Each wall is flat, endless, passes through zero and stands at right angles to its row. A trip goes straight from one point to another. List the walls that it crosses, first one first.

Walls:
(1): [-39   6]
(2): [ 45 -44]
Trips:
[-12  32] to [ 26 -22] => 1, 2
[-14 -60] to [-10 -33] => none
[-39  29] to [-6  1] => none
[ 4 14] to [-14  10] => 1
[ -4 -17] to [-23  -7] => 2
[ 19 -13] to [34  0] => none
[-21 -15] to [46 43] => 1, 2
[ 46 -16] to [11 -7] => none

Walls:
(1): [-29  13   4 -45  13  10 -13  -4]
(2): [-15 -42  10 -11  22   9   1  28]
(3): [-13  -6   7   6 -16  -7 -33   2]
(4): [ 13  14  10  -4 -52   7 -29   6]
(5): [ -5  14 -23   4  13  30 -18  30]
Trips:
[  4  18 -25  -8  11  22 -49  12] to [-19  23 -10   5   1  10  20   0] => 3, 4
[  4  -9 -47  20   6  28  16   5] to [-20  14 -11  31 -34  -6  36  30] => 2, 4
[-38  38  17  22 -23  -9  -2  31] to [  2  32  24 -41 -44  15 -19  25] => none
[ 34  -8 -34  -8   1 -11  -7   3] to [ -4 -29  -8 -16  47   7  -5  -8] => 4, 2, 1
[-10 -49   8 -16  -4  21 -17  27] to [  7  10   5  14   4 -31   4  37] => 1, 4
[-13  20 -19 -16 -19  33 -26  11] to [ 21  18 -19  17   3   0  -7  16] => 1, 3
[-14  13 -19  40 -27  -5   5   8] to [-13  -2  20  17 -18  -4   4  -7] => 5

Walls:
(1): [ 15  16 -15  25 -18  30  13   0  12  -7 -16  39  28  49]
(2): [ 14  23 -60  22  -4   1 -13  29   0 -20 -18  19   0  -4]
(3): [-25  30 -14 -40   7   4  -3  18   7 -13  -2  16 -39 -16]
(4): [-32 -12   2  29  -2   4  28 -20  12  26 -16  21 -11   4]
(5): [-23  -5  -3 -18   9  18   9   8   0  13 -37  23  13 -21]
(6): [  4  20  23  15 -31  16 -34  33   8   4  -3  -4   0   2]
Trips:
[ 12  23  -7   0  -7   3 -33   0 -26 -12  34 -10  10  16] to [ 12  -3  -8  10   2   6   1  -4  -9 -10 -22   4   8  48] => 6, 4
[  3   3  17  11  -7  15  27  40  19  10 -19  10   6  35] to [-27   5   2   9  25  -5  -6 -12 -35  -6  29  11  12  -1] => 2, 6, 5, 1
[ -2  14 -23  14  47 -10   0  -4 -11 -21  -4   1  38   5] to [-11  25  23   0   9 -22  -6   1 -34   3  26  12   2  -5] => 5, 1, 3, 2, 6
[  8  55  15  -6   0 -10  -6 -18 -33  23 -21 -18   7  13] to [-10 -10 -21 -11  -8   5  18  -9  -3  31   2 -36 -23  52] => 4, 6
[  9   8   5   5  36   5   2 -27 -30  -6  19   3  16  35] to [  7 -11  21 -28  37   5  34 -10   2   6 -20  19 -12  -3] => 4, 5, 3, 1
[  0   1  -5 -23 -19   6 -26 -20   7 -18  27   6 -21 -20] to [ 31 -17 -38 -21  -3 -17   7  -7   4  16  -3 -21  23  13] => 6, 2, 3, 1

Walls:
(1): [ 10  -1  -5  18  -6   1 -17   5  33  13  11  -1  -5   1 -15  -6  17 -12
  -9  -3  -4  -7  23 -10  -8   9   6 -34  -8 -27   3  -5]
(2): [ 24 -43   6 -16 -40  20  -6  19 -15 -10 -30  12  17 -15 -16   2   6  15
   5 -26  -8  -4  -9   4  -9  -1   4  -5  -9 -16  23 -27]
(3): [ 15  -2  -8  16  -6 -12 -20  26  -3   7  18 -33  -8   2  43 -20  10   3
  20 -15  16  16 -13  22   4   7   8  -3 -13  13   2  -1]
(4): [ -4  14 -15   3  -4 -16 -16 -59  15 -15   5  25  -3 -12   0  -9  14  18
 -22  17  10  26  -4   8 -19 -24  -8   4 -24  -8   6  12]
(5): [  1 -43 -11  -2   2  -2  -8 -30 -16 -17  -1  -7 -23  -5 -15   9  -7  11
  23 -28  12  19   8 -30 -30   1 -28 -24 -30   5  -6  -1]
Trips:
[ 40 -14   4  -8  19  13  17  30  -1 -10  19   8  10  10 -12 -39   8   1
   5 -19  34  -4  24  11 -20  -6  25 -37  -3  12   2  -7] to [  2  -1  30  -4 -27  19   5 -25   2 -29  18  34  -3  12   5 -14  -9 -21
  -2 -20  -9  14  -7  16  -6  20 -13  13 -19 -16 -21  -9] => 4, 3, 1
[-21   5   2 -11   2   3  -9 -25 -35 -20  16   4 -12   1 -16 -27   8  11
  17 -16  -9   1  30   5 -11 -32 -29  -2  51 -19 -23  33] to [-20   2   7 -26   2 -12  -1  -9 -11   7  11 -10  -9 -19  50  26  16   4
 -14 -38   3  25  38 -10 -26  12  23   6 -14  13   3  -6] => 3
[ -8  26   0  18 -14  -3  -2   4 -26  23   2  10  13 -29 -13   5  -3  32
  -4   5  22   1  27   8  10  -9 -14 -16  -2  10 -22  27] to [ 22 -23  10  -5   9  27  -5   6   4   8   6 -32  17   6  -2 -27 -24  -7
  20  10  -3  18   5 -11  -2  13 -29 -21 -31  11   7   6] => 5, 3, 1, 4, 2
[-28  19 -24   1 -39 -12   6   2  11  14  -6  -5  20  -8  -9  -1  41   3
   0   9   6 -26 -11  24   6   3   2  31   8 -15 -18 -18] to [ 29  20   0  25  16  -5  11 -21  -4  -4  20  14  -5   1 -28  10  18 -12
  -8  -1  14 -11  -7  12  17  -2  22  -7  -6   4  -2  -7] => 2
[  9  -5  -8  18  -2 -38  22  14   9  -1  -8  -9   8 -29 -17 -27   7  -8
   0 -16  10   9 -14   9  11  11  11   6  10  -8 -31  19] to [-11  17 -30  13  12 -28  24 -23  -9  10 -19  18  16   9  -9 -35 -41 -18
  17  30 -33  13  -9  -4  -9  14 -16   7  -3  -6   6 -44] => 1, 4, 3
[ -6  30  13  33 -33 -30  -1   3   3  14  22   5   5 -19  16 -24  -1   7
 -21   8  34  15 -24  18 -21  -1  -7 -31  28  -1   4 -24] to [ 27 -14   0  20  -7  22   3   7  14 -21  -1  -5   4  -6  13   6 -20   9
   1 -16 -24  23   2   8  14  14  14   5 -28 -14   4  18] => 2, 5, 4
[-12  14  26  -1  14  -3   3 -19 -20  15   5   6  18 -24 -39 -18 -45  28
  -8  15   3 -11   7  -5  12  17 -11  35   1 -16  -6   1] to [  1  12 -26  32  23 -22   0 -14 -19 -29  25  -1   2  11   9  14 -14  -6
 -13 -25 -35  22  17 -18 -14  -1  14 -34 -19  -8  10 -16] => 5, 1, 3
